Every row gives one point. To make a cloud, some directions were put in groups of two or more. Within a group, all points are equally far from the middle, so they leave a hole (a ring in 2 directions, a hollow ball in 3). The other directions are filled evenly. Then the cloud was stretched, turned, moved and blurred a little. Count the holes, and give their numbers of directions, smallest first.

Cloud (19 x 3):
[[ -8   8   2]
 [-42  41  -8]
 [-57  15  31]
 [ -7 -52  19]
 [-33 -29  51]
 [  4  25 -24]
 [-12   9  46]
 [-30  35 -20]
 [  8 -17 -25]
 [-72  18  -8]
 [  7   4  47]
 [ 13  53 -10]
 [-44   6   1]
 [ -8  21 -41]
 [-46  33 -13]
 [-56  39   4]
 [-22 -16  -6]
 [ 46  24  41]
 [  8  60 -20]]
Holes: 0

Cloud:
[[ -4   2 -48]
 [ 15  46  21]
 [ 34   1  21]
 [ 25  51 -38]
 [ -8 -29  44]
 [ 15  12 -13]
 [-44  24  43]
 [-37  -9 -48]
 [ -4 -41 -52]
 [-25  37 -34]
 [-27  41 -22]
 [ 19 -15 -45]
 [  3  65  25]
 [-18  40  -8]
 [-31  16  17]
 [-38  20  14]
 [-46  12 -17]
 [ 33 -18  41]
 [ 24 -11  45]
 [-22 -11 -23]
 [  5  50  49]]
Holes: 0

Cloud:
[[ 30 -13 -43]
 [ 26 -28   5]
 [-28 -26 -35]
 [-34 -25  -2]
 [  7  56 -26]
 [ 21  55 -38]
 [ -2  54 -19]
 [-35 -29 -21]
 [ 11 -16  16]
 [-46  31 -22]
 [ 33 -19  -5]
 [ 39  36 -31]
 [ -7  59 -55]
 [-33 -26 -30]
 [ 26  42  23]
 [ 21  28 -24]
 [ 57  21 -18]
 [ 22  15 -19]
 [ 15 -23 -63]
 [ 12   2 -60]
 [ 34  25  22]
 [ 11  17  25]]
Holes: 0

Cloud, 31 rows:
[[  7  55   4   3]
 [-43  48 -25   8]
 [-56  29 -31 -10]
 [ -5  40  36  -3]
 [ 27 -14   8  47]
 [-34  55 -27   2]
 [ 15  44 -40   2]
 [-45  44 -25  11]
 [ 14  14  22 -42]
 [-20   7  19  56]
 [-26  58 -19   8]
 [  6 -47  -6 -15]
 [ 15 -36  32  31]
 [ -3  47 -49 -15]
 [-45 -33  -1  -4]
 [-42  46 -36 -15]
 [-18  17  -6 -60]
 [-28  14  25 -44]
 [  6 -12 -41 -39]
 [ 40  16  10   6]
 [-51  24 -26  24]
 [-12  25  42 -23]
 [-34  55 -25   5]
 [-32  16  -5  51]
 [ -7  47 -50 -18]
 [ 30 -13   6  45]
 [-47  42 -29   3]
 [-42  33 -14  33]
 [-26 -45 -18   0]
 [ 18 -45  16  -1]
 [-51   5 -30  25]]
Holes: 2 (2, 2)

Cloud:
[[-25  -8  -3 -65]
 [-29   4  16 -17]
 [-33  28 -44 -29]
 [ 12  29 -28  40]
 [-65 -28 -14   4]
 [  8  34  -8 -17]
 [-14   4 -55  38]
 [-27  33 -49   6]
 [ 44 -23  11  33]
 [ 17 -47  11   3]
 [ 21 -27 -14 -35]
 [-46  22 -50   0]
 [ 31   4 -69 -19]
 [-22 -54 -15 -48]
 [-13   6 -31 -56]
 [ 36  42   1 -14]
 [ 20  10  51 -34]
 [-27 -31 -43  18]
 [ -6  -1 -11 -58]
 [-16 -11 -32  31]
 [-35  17 -29   3]
 [-51  -1   0 -36]
 [-28   6 -19 -55]
 [  7 -40 -15 -33]
 [ 65  -4 -29   7]
 [ 35  17 -13  52]
 [ 22 -23 -40   4]
 [ 44   0  -7  49]]
Holes: 1 (2)

Cloud, 54 rows:
[[ 24 -44  15  35 -29   3]
 [ 23 -15 -38 -28  66 -28]
 [ 55 -10 -32  34 -23  -8]
 [ 39  15  -4 -48  24  14]
 [ 19  24 -33 -44  29  47]
 [  2 -19 -58 -21  21  24]
 [  5 -32 -17  16  -4 -54]
 [-54 -35  29 -22  16 -43]
 [  3  13   7 -13  53  13]
 [ 13 -24 -25  26  -2   0]
 [ 15  36   0 -42   5  39]
 [ 19 -44  19  17 -22  50]
 [-50 -25 -42 -13  12  25]
 [-15 -29  45   1 -38 -29]
 [ 35 -23 -29  -2  42 -39]
 [ 52 -18 -17 -30  16  12]
 [ 47  65 -17  36 -11   2]
 [-45  36  -6  13  13 -54]
 [-14  10 -41  51 -59  27]
 [-19  33  36   7  14 -33]
 [-10  43 -12  -2  57   7]
 [-52   7  12 -21 -11   1]
 [-16  36   8 -31  -9   6]
 [ 44 -30  13 -44  -9  75]
 [-15   1  -4 -27 -29 -27]
 [-51 -30  23  42 -20  19]
 [-42 -60  10 -28  18  -6]
 [ 44  21 -27 -54  51 -35]
 [-24 -28  -5  -5 -44  29]
 [-12 -66  12 -46 -29  37]
 [-37 -36 -17 -52  11 -29]
 [-51  19 -18  16 -12 -22]
 [  2  28  30 -23  10   7]
 [-15  -8 -67  -6  14  45]
 [-33 -52  30 -31 -23   9]
 [  3 -11 -16  59 -40  43]
 [ 75  44 -25  26  -1 -25]
 [-38  12 -82 -30 -22  23]
 [-41   7 -43  29   0 -38]
 [ 41   3  13 -11  -6  58]
 [ 31 -16  -2 -48  22  50]
 [ -9  38  15 -32  -7  56]
 [-55   2   8  21  -2 -34]
 [-31   1 -18 -12  -9 -43]
 [ 14  14  29 -55   5 -25]
 [-18  53  -2   3  42 -50]
 [ 37 -30   4  -1   5  27]
 [ -7 -29 -10  28 -21  47]
 [ -3 -24  11 -49  65  33]
 [-36  -3  -6  20 -18 -28]
 [ 12  31  10 -16  47 -37]
 [  9  17 -29   0 -39 -62]
 [-30  -5  21 -32   6 -52]
 [ 45  17 -18  33  -9  35]]
Holes: 1 (2)

Cloud (52 x 6):
[[-37  15  28 -14 -68  23]
 [  6 -12 -12 -63  68  14]
 [-50  23 -23   2 -23   1]
 [ -8 -42  17   2 -24  26]
 [ 63 -16 -32  -5   8  24]
 [-37 -12  27 -25 -46  53]
 [  3  -6 -10  21  53  36]
 [-27   1  30 -42 -10  83]
 [-17 -16 -38 -27 -41 -21]
 [  8  37 -39  30  21  16]
 [ -2  -7   6 -45 -61  53]
 [-79 -20  18 -61 -46  20]
 [ 15 -46 -45  12 -12  45]
 [-22  11 -67 -21   5  -6]
 [-34 -13  12  44  13  11]
 [  4  22 -35  -8   9 -40]
 [ 42 -32   3  31  -8  31]
 [ -9 -17  66 -29 -47  -3]
 [ -5  17 -41 -47   5  11]
 [ 27  15  12 -27  25  20]
 [-18  -2  31  16  -6  27]
 [-18  37  44 -47  21  -8]
 [ 18  12 -20 -14 -35  12]
 [ 13 -47 -30   7 -17 -68]
 [  8 -23 -16 -27 -24 -22]
 [-25  39  -1  -6  30  75]
 [ -3  -9  19  50 -23  -6]
 [-25 -49  12 -18 -15  11]
 [ 13 -25 -28 -19  21 -38]
 [-28  -6  -2 -28 -41  15]
 [-18  45  45   1  20  44]
 [-12  31  27 -32 -39 -34]
 [ -5 -36 -46 -43  -4 -20]
 [-10   6  -1 -50  27  45]
 [-18   4  12  34 -27  24]
 [-13  -2  52 -65  10  27]
 [-21 -17  70  -2 -17  39]
 [-26 -19   2  12  61  21]
 [-47 -14 -10 -32  -6 -12]
 [-56  28  33 -37 -60   6]
 [ 27  12  34  21 -22   1]
 [-20  -5  18   8  61  44]
 [-12  -5  -3 -42  12 -17]
 [ 11  53  39 -20  17 -41]
 [ 27   9  63  34  20 -13]
 [ 42  10 -24 -58 -30 -21]
 [ -1  32  18 -31  19  87]
 [-26   9 -40   2  14  39]
 [-37 -44  26   9   3  60]
 [ -9 -57 -20 -14   3  20]
 [-21  33  60 -18  35  -7]
 [-44 -34  35  36  27   2]]
Holes: 0
